Every row gives one point. Examples show where two turns around zero, p and q, send a point. Write where each new point lands after one turn and then the other. Backwards means that the second turn is done in reverse. Each puzzle has new turns, and all numbers are rounded.
In the rows, 100 means zero.

Turn p:
96 71 => 101 71
134 138 => 127 143
79 71 => 84 68
104 91 => 106 92
87 129 => 82 126
Turn q:
109 63 => 97 62
119 130 => 127 122
72 107 => 76 115
Where do these land?
q, then p: 143 135 => 148 129
q, then p: 105 91 => 104 90
q, then p backwards: 104 68 => 88 70
q, then p: 84 97 => 84 99
p, then q backwards: 64 108 => 65 90

Turn p:
151 96 108 => 136 116 134
74 85 105 => 86 75 90
118 114 117 => 98 115 124
57 105 71 => 79 94 53
Turn q:
88 71 124 => 93 67 120
94 115 52 => 89 121 56
107 95 102 => 108 95 101
125 89 128 => 128 87 124
93 132 53 => 86 138 59
94 97 140 => 98 90 139
Where do these land?
q, then p backwards: 35 97 104 => 53 123 139
q, then p backwards: 139 116 88 => 129 101 67
q, then p: 110 85 93 => 119 96 97
p, then q: 115 102 115 => 104 101 121

Turn p:
69 98 124 87 => 79 125 110 77
122 59 113 97 => 90 60 122 87
105 141 125 127 => 128 134 126 121
72 75 76 66 => 67 92 64 74
87 108 103 138 => 91 116 114 134
122 110 98 120 => 120 93 109 121
125 109 60 65 => 128 77 54 88
Turn q:
113 99 135 68 => 114 86 140 80
107 123 139 61 => 111 107 152 73
98 95 48 116 => 85 106 48 98
81 103 84 133 => 87 115 78 129
86 72 74 131 => 84 85 63 128
89 106 102 65 => 82 100 119 74
126 103 119 125 => 137 102 102 118
Where do these land?
q, then p: 66 107 107 108 => 88 129 111 114
q, then p: 127 125 131 74 => 134 97 124 65
p, then q: 119 93 65 103 => 100 80 66 109
q, then p: 78 65 102 101 => 61 94 108 109
p, then q: 70 87 78 100 => 66 113 86 107
p, then q: 110 67 87 129 => 89 76 96 139
p, then q: 130 155 130 85 => 160 112 111 65

Turn p:
90 87 70 126 => 90 85 76 130
85 96 113 92 => 88 93 114 91
121 89 79 65 => 99 113 67 69
92 80 93 119 => 96 76 91 114
128 142 172 97 => 150 123 166 80
85 107 74 101 => 79 110 86 115
Turn q:
125 76 119 129 => 126 95 108 141
67 106 84 70 => 77 86 93 61
127 116 119 112 => 104 127 115 123
81 100 56 114 => 107 97 54 81
91 91 70 65 => 107 87 99 55
108 110 153 111 => 79 108 131 141
Where do these land?
q, then p backwards: 114 73 103 85 => 109 92 130 112
p, then q: 51 113 106 125 => 73 77 86 142
p, then q: 91 90 72 89 => 94 93 75 81
q, then p: 77 112 100 79 => 71 99 108 86
q, then p: 91 110 86 102 => 87 111 91 100
p, then q: 175 102 133 120 => 158 141 144 105
